Every row gives one point. The points of each table are mixes of a few directions, plus a little noise. How many directions does each table use, and how many do they share? Where both have some left over, give the other angles between the two spaces (their principal angles), to ten degrees, smallest first.

First (6 x 3):
[[ 63  29  39]
 [-55   0 -24]
 [ -5  55  22]
 [ 20  18  17]
 [-23 -34 -25]
 [ -2 -70 -32]]
Second (6 x 3):
[[  8 -18 -69]
 [ -7  14  55]
 [ -7  14  53]
 [ -4   9  33]
 [ 12 -25 -95]
 [ -2   6  25]]
Directions: first 2, second 1, shared 0; angles 50

First:
[[ 28 -49 -30  28  20  95]
 [-52  -1  -3  15  -7 -17]
 [-17  33  26 -53 -24 -27]
 [ 16 -18 -10   5   7  41]
 [-38  27  14   5 -10 -76]
 [  3  30  14  13   2 -87]
 [ 56   5   8 -44  -1  38]
 [  5 -26 -18  30  14  33]]
Second, 9 rows:
[[-47 -30 -14  37  47   7]
 [ 28  17   7 -21 -26  -3]
 [ 51  30  15 -41 -51  -6]
 [ 52  32  15 -41 -51  -8]
 [ 17  12   6 -14 -18  -3]
 [-54 -34 -16  42  54   9]
 [-81 -50 -24  63  80  12]
 [ -7  -5  -1   6   7   1]
 [ 38  24  11 -31 -39  -5]]
Directions: first 3, second 1, shared 0; angles 30

First, 8 rows:
[[ 10  21   6  20  57  28  49 -55  77   0  21]
 [ 39   0   3  30 -28   9  23   6  32  38  36]
 [-32  10  24  17   8 -15 -64  16 -62   6 -29]
 [ 13  -9  13  -6  -6  22   4  46 -19 -17 -27]
 [ 11   1   0 -24 -12  20  38 -84  67  16  43]
 [-18  17  38 -38   4  -9 -42  18 -78 -36 -61]
 [-57 -45 -25 -11 -12  -2 -65  56 -63 -22 -38]
 [ 34   5 -59  12 -10 -54  56  -5  47  11  55]]
Second (8 x 11):
[[ 12  18  -4  16  17 -11  20 -19  27   8  17]
 [-49 -69  10 -65 -66  44 -78  81 -95 -35 -71]
 [-40 -56   7 -49 -50  35 -60  62 -76 -26 -57]
 [ 27  39  -6  36  36 -25  40 -44  52  20  40]
 [ 19  27  -3  25  25 -16  27 -31  37  14  27]
 [  2   3   1   2   3  -1   3  -5   5   1   2]
 [ 25  35  -6  32  32 -22  38 -42  48  18  36]
 [  2   3  -1   3   3  -2   5  -3   4   1   2]]
Directions: first 6, second 1, shared 1

First (8 x 14):
[[ -2 -12  -8 -25 -18 -15  19 -10   1 -26 -30   7  17  27]
 [-16 -30  -7 -24 -22 -10  12 -53 -12  30  37  -4 -67  13]
 [-18 -33   0 -34 -11  -2  14 -20  -5 -28 -18  32 -28  40]
 [ -3 -22 -22 -35 -44 -34  30 -52  -8  16   6 -24 -14  21]
 [ -2   6  13  12  24  19 -14  29   5 -22 -14  24   8  -1]
 [ 12  35  15  47  39  27 -32  46   7  11  14  -4  20 -42]
 [ 30  34 -17   9 -16 -25  12  23  10  -8 -37 -41  95 -15]
 [ -1  22  24  49  49  41 -41  35   2  26  43  10 -32 -44]]
Second, 10 rows:
[[  8 -23   2   5 -16  -6 -26  43  13 -27 -23  -4  48  17]
 [  0  37 -20 -20  -9 -19  55 -76 -19  45  21 -27 -34 -20]
 [-12 -38  17   6 -14  17 -46  28   3 -24   5  14 -18  34]
 [  5 -25 -28 -23 -15 -45  36 -43   0  55  29 -27  -8 -24]
 [  3   2   6  12  27   8  -6  26   7  -6  -6  17  13 -15]
 [ 16  33 -12  -2  -6 -16  23   1   2 -10 -30 -21  54  -8]
 [ 21  34 -15   1   7 -21  29  10   8  -4 -33 -18  69 -22]
 [  4   2  17  19   2  22 -37  56  11 -51 -35  14  43  22]
 [-25  18  22   3  10  45 -11 -34 -23  -2  27  24 -91  17]
 [-20 -40  12   0  15  15 -19 -11  -4  24  46  26 -75  -1]]
Directions: first 3, second 4, shared 2; angles 60

First, 9 rows:
[[ 11  47  17  -5 -23   4  -1  30 -74 -17 -27  -1 -26 -10 -28 -30  19   6
    5  -1]
 [  0   0   0   0   0   0   0   0   0   0   0   0   0   0   0   0   0   0
    0   0]
 [ -9 -38 -13   4  18  -3   1 -24  59  13  22   0  21   8  23  24 -15  -5
   -4   1]
 [  7  30  10  -3 -14   3   0  19 -46 -11 -17   0 -16  -6 -18 -19  12   4
    3  -1]
 [ -9 -38 -14   4  19  -3   1 -24  60  14  22   0  21   8  23  24 -16  -5
   -4   1]
 [  3  12   4  -1  -6   1   0   8 -19  -4  -7   0  -7  -2  -7  -8   5   2
    1   0]
 [ 14  61  21  -6 -29   5  -1  38 -95 -22 -35  -1 -34 -12 -36 -39  25   8
    6  -1]
 [-12 -53 -19   6  25  -5   1 -33  83  19  30   1  29  11  31  33 -22  -7
   -5   1]
 [ -5 -21  -7   2  10  -2   0 -13  33   7  12   0  12   4  12  13  -9  -3
   -2   0]]
Second (11 x 20):
[[ 14  27 -17  -6   6  17 -22 -27 -11  -2   9  -1  10 -14   7 -15  13  -6
   11 -19]
 [-38  19  14  -8   5   6  31  24  21  -2  -5   4  -5  41  13  32   8   4
   24   7]
 [ 17  17  -8 -13  -4  25 -41  -4 -21   8  -9   8   1 -12   2 -13   1   0
   -9 -16]
 [ 15   4 -12   1  26  -5 -14 -40  -7   3  19 -10  29 -21   7  -7   2  -5
   12 -25]
 [-29 -13  15  14 -15 -13  40  28  32  -5   3  -5  -8  34  -1  26  -6   7
    3  26]
 [-17 -32   9  18 -21 -44  80  26  15 -29  -7   1 -53   0 -24 -12  12 -12
   -2  52]
 [-12 -44  16   8  -8 -57  86  30  -4 -29 -21  10 -68 -17 -31 -22  13 -17
   -7  54]
 [ 16  -8  -6  10  -4  11 -42 -15   5  15  15 -12  36  -4   4   5 -20  11
  -14 -18]
 [  3  18 -10   6 -21  21 -18   0   8  -2   7  -3   3   9   3  -2   3   3
   -3   0]
 [  8   3   8 -22  32  14 -44  -7 -21  25 -10   7  30  -5  12  13 -16   8
   -3 -35]
 [ 22  11  -8  -9   4  25 -57 -15 -16  17   0   1  24 -12   7  -5 -11   6
  -11 -28]]
Directions: first 1, second 5, shared 0; angles 40
